Each point is reached from the start by the listed moves, each made 0, 1 or 2 times, or once backwards (-1), plus a little noise. Say if it took an odd or an even number of moves. Then give how often each move was made.
In the rows, 128 means zero.

Moves:
(1): [151 141 141]
(2): [117 136 159]
Start: [129 139 106]
Points:
[ 95 136 122] -> even (-1, 1)
[152 182 196] -> even (2, 2)
[117 118  63] -> even (-1, -1)
[138 159 146] -> even (1, 1)

Moves:
(1): [132 115 109 138 130 113 113 150 119]
(2): [148 153 126 134 129  88 135 137 134]
(3): [142 124 132 103 130 137 138 135 126]
(4): [127 128 149 164 112 113 117 139 103]
(5): [148 140 116 110 158 118 144 114 111]
(6): [123 144 131 149 126 138 129 140 127]
Start: [125 144 108 118 140 132 117 133 137]
Points:
[183 157  33  61 219 116 140 159 108] -> odd (2, 0, 1, -1, 2, 1)
[124 135  83 125 169 158 110 144 105] -> even (1, -1, 0, 0, 1, 1)
[162 167 102  67 197 188 163 134  92] -> odd (0, -1, 2, 0, 2, 2)
[141 201 123 154 177 114 142  99  90] -> even (-1, 0, -1, 1, 2, 1)
[133 156  87  58 184 132 148  69 157] -> odd (-1, 0, -1, -1, 1, -1)

Moves:
(1): [139 138 126 109 148 135 111 127 133 106 126  99 131  89]
(2): [111 140 125 131 123 116 138 131 112 128 138 134 120 125]
(3): [129 128 115 131 135 145 136 115 148 133 163 127 109 130]
(4): [136 136 124 141 132 129 123 131 132 118 117 129 137 118]
(5): [119 126 119 117 150 144 131 138 116 118 112 127 159 117]
(6): [124 140 128 142 121 130 131 128 114 126 128 120 129 148]
(7): [138 126 117 119 125 128 130 121 139 128 137 127 139 124]
(8): [139 122 136 130 124 120 138 110 141 119 124 128 138 126]
(9): [133 126 124 109 142 134 126 138 134 104 132 124 100 143]
(10): [122 133 133 133 116 126 137 144 134 153 121 113 131 145]
(11): [118 124 139 123 148 132 114 148 119 132 146 129 116 148]
Start: [122 131 129 134 126 122 142 144 110 134 114 132 116 135]
Points:
[ 57 187 158 180 100  80 132 198   7 153 127 131  55 203] -> odd (0, 2, -1, 0, -1, 2, -1, -1, 0, 0, 1)
[168 148 122 183  63 102 190  75 184 140 132 108 123 146] -> odd (0, 0, 1, 1, -1, 1, 1, 2, 0, 1, -1)
[118 101 146  74 159 108 112 183 101 150 144 139 121 154] -> odd (0, 0, -1, -1, 0, -1, 2, 0, 0, 0, 2)
[131 144  90  93 182 176 164 151 133  87 117  72 161 123] -> odd (1, 0, 1, 0, 2, 1, 1, 1, 1, 1, 0)
[103 117 129 164 137 142 133 172  98 172  69 168 169 126] -> even (-1, -1, 0, 1, 1, -1, -1, -1, -1, 0, 0)
[180 171 116 150 147 129 108 104 166 101 168  70 137  64] -> even (2, 0, 1, 2, -1, 1, 2, 1, -1, 0, 1)

Moves:
(1): [120 114 133 130 127 112 126 132 139 122 118 143 126 114 120 101 129 139
 128 131 128]
(2): [108 134 133 145 135 120 134 142 117 122 134 137 133 148 142 127 128 100
 114 130 120]
(3): [126 126 133 127 143 140 126 123 138 116 115 134 127 124 127 134 116 123
 133 124 112]
(4): [140 136 135 128 146 138 122 126 136 125 126 127 127 143 144 130 134 119
 124 132 128]
(5): [125 148 130 123 126 113 111 132 149 119 131 132  91 146 128 127 127 127
 124 126 124]
(6): [122 139 128 123 127 121 130 111 132 124 104 114 138 105 139 116 140 139
 130 120 128]
(7): [122 133 120 131 148 135 120 134 122 142 144 139 122 140 148 133 114 110
 123 125 131]
(8): [115 137 138 145 143 125 130 108 123 136 140 121 122 128 138 130 129 121
 122 125 125]
(9): [137 133 134 145 109 133 132 132 123 106 116 113 120 135 112 125 112 136
 135 142 126]
(10): [122 128 127 110 138 132 135 134 125 134 123 124 126 119 135 124 133 141
 116 135 122]
(11): [128 117 122 125 113 129 117 109 116 143 136 129 139 127 134 111 136 120
 123 134 127]
(12): [130 133 110 137 133 139 143 106 121 152 114 121 133 128 132 137 148 107
 133 125 126]
(13): [125 132 117 111 144 125 128 132 110 136 128 128 136 133 115 126 113 127
 126 129 128]
(14): [134 140 124 120 129 146 119 127 136 112 123 122 107 118 123 116 146 137
 125 124 138]
(15): [123 126 132 114 131 127 139 130 129 119 126 131 117 130 118 130 121 135
 147 127 109]
(16): [150 129 123 118 128 145 114 116 132 145 134 143 140 114 132 106 148 139
 117 110 124]
(17): [107 137 139 118 145 132 138 112 141 132 124 136 137 120 126 133 119 126
 122 137 137]
(18): [106 125 132 150 122 117 137 137 127 104 140 145 142 143 118 139 136 137
 129 130 128]
Start: [117 136 130 141 117 128 117 121 110 150 125 138 128 131 133 129 124 128
 104 101 127]
Points:
[ 17 143  90 236 146 101  94  77  95 211 186 211 122 209 234 159 167   7
  53  76  74] -> odd (0, 1, 2, -1, 2, 0, 2, 1, -1, 1, 2, 2, -1, -1, -1, 0, -1, 2)
[173 127 136 107 103 202  87  68  97 176 163 158 177 102 121 103 103 163
 116  84 130] -> even (-1, -1, 0, 0, -1, 0, 1, 0, 1, -1, 1, -1, 0, 0, 1, 2, 1, 0)
[127 218  85  75 221 197  76  56 195 218  70 173  63  63 186  78 193 148
  48  54 130] -> even (1, -1, 1, 0, 2, 1, 2, 0, 0, 2, -1, 2, 0, 1, -1, 2, 1, 0)
